Every row gives one point. The ring and each string are closed loops that go straight from each point to the next, and from the last back to the first. Before rounding, they use only three directions, however many columns there are. How many times does the string pass through the ring? Passing back the other way cancels.

Ring, 10 rows:
[[ 50   4  28 -16]
 [ 64  26  12 -17]
 [ 61  46  -4 -17]
 [ 35  61 -20 -15]
 [-16  55 -25 -15]
 [-46  38 -19 -16]
 [-67   5   1 -17]
 [-58 -16  21 -16]
 [-26 -24  37 -14]
 [  1 -21  40 -14]]
String (18 x 4):
[[-87  46 -13  -1]
 [-29  40  15   8]
 [-29  20  -6 -19]
 [-54  -5 -35 -53]
 [-40  -5 -20 -43]
 [-38   3  -2 -26]
 [-69 -26  -7 -41]
 [-87 -30  20 -20]
 [-69  -3  49  14]
 [-28  15  31   5]
 [-29  20  38  14]
 [-78 -10  50  12]
 [-88 -31  19 -22]
 [-95  -5  29   2]
 [-92   5  15  -2]
 [-84  -4 -20 -35]
 [-44  -5 -32 -51]
 [-80  16 -34 -35]]
Times through: 1

Ring (7 x 9):
[[ 47  -2   7 -34   0 -13  45  -8 -23]
 [  6  29  -6 -17  -6   8  31 -22 -12]
 [-21  27 -12   3 -12  12   1 -21   9]
 [-34   5  -3  17 -14   5 -36  -7  38]
 [-11 -26  24   8  -5 -12 -51  16  53]
 [ 34 -42  30 -16   1 -28 -15  20  25]
 [ 54 -33  20 -30   2 -28  22  10  -5]]
String:
[[ 36  -6  33 -32   7 -11  11   8   9]
 [ 65 -22  33 -44   9 -24  33  11 -10]
 [ 95 -62   8 -41   0 -51  56  10 -37]
 [ 66 -57  -2 -22  -7 -44  34   6 -21]
 [ 39 -38   4 -14  -7 -29  12   5  -1]
 [ 19 -11  24 -17   1 -11  -6   7  19]
 [ 25 -22  44 -22   7 -16 -21  21  34]
 [ 28 -59  40  -8   2 -34 -41  32  46]
 [ 10 -57  46   1   2 -29 -65  36  65]
 [ -6 -15  49  -6   5  -6 -55  23  62]
 [ -1  -8  28  -6   0  -6 -29  10  38]
 [  6 -20   9  -1  -7 -14 -17   4  23]
 [  1 -54   6  16 -13 -30 -46  16  42]
 [ -2 -48  32   8  -4 -24 -62  27  61]
 [ 15 -59  24   5  -6 -33 -45  25  45]
 [ 23 -44   6  -2  -9 -29 -12  10  17]
 [ 19 -22  12  -9  -5 -17  -5   5  15]
 [ 51 -60   9 -14  -6 -41   7  14   2]
 [ 77 -66  17 -30   0 -49  25  18 -11]
 [ 63 -32  32 -39   7 -28  25  14  -4]]
Times through: 0
String, 27 rows:
[[ 16  -2  23 -19   1  -6  -1   3  16]
 [ 54 -22  37 -38   9 -22  17  14   4]
 [ 84 -69  19 -34   1 -51  32  19 -16]
 [ 59 -45  38 -33   7 -33   7  22   9]
 [ 29 -18  38 -24   6 -15  -9  16  24]
 [ 20 -24  11  -9  -5 -18  -5   5  14]
 [ 10  -5  20 -12  -1  -7  -9   4  21]
 [  9 -16  46 -14   7 -10 -36  21  47]
 [  4 -43  50  -2   4 -21 -65  34  67]
 [ -3 -11  41  -7   4  -6 -43  18  51]
 [-13 -13  48  -2   5  -4 -61  23  67]
 [-13 -46  21  17  -9 -22 -66  22  62]
 [ -8 -42  12  15 -11 -22 -51  15  48]
 [-18 -36  31  14  -5 -16 -71  24  69]
 [-12  -8  44  -3   4  -2 -54  19  61]
 [ -9 -30  42   4   1 -14 -65  26  66]
 [  6 -53  25   7  -6 -28 -51  24  50]
 [ 16 -43  16   0  -6 -26 -27  15  30]
 [ 30 -65  29  -4  -2 -39 -36  29  38]
 [ 47 -72  38 -14   2 -44 -28  34  33]
 [ 46 -59  15 -13  -4 -40  -3  17  10]
 [ 27 -26  14 -14  -3 -20   1   6  10]
 [ 18  -3  30 -21   4  -6  -5   7  20]
 [ 48 -19  41 -37  10 -19  11  15   9]
 [ 82 -58  13 -36   0 -46  41  12 -23]
 [ 65 -47   5 -27  -4 -38  34   6 -19]
 [ 40 -27   9 -20  -4 -24  18   3  -4]]
Times through: 2
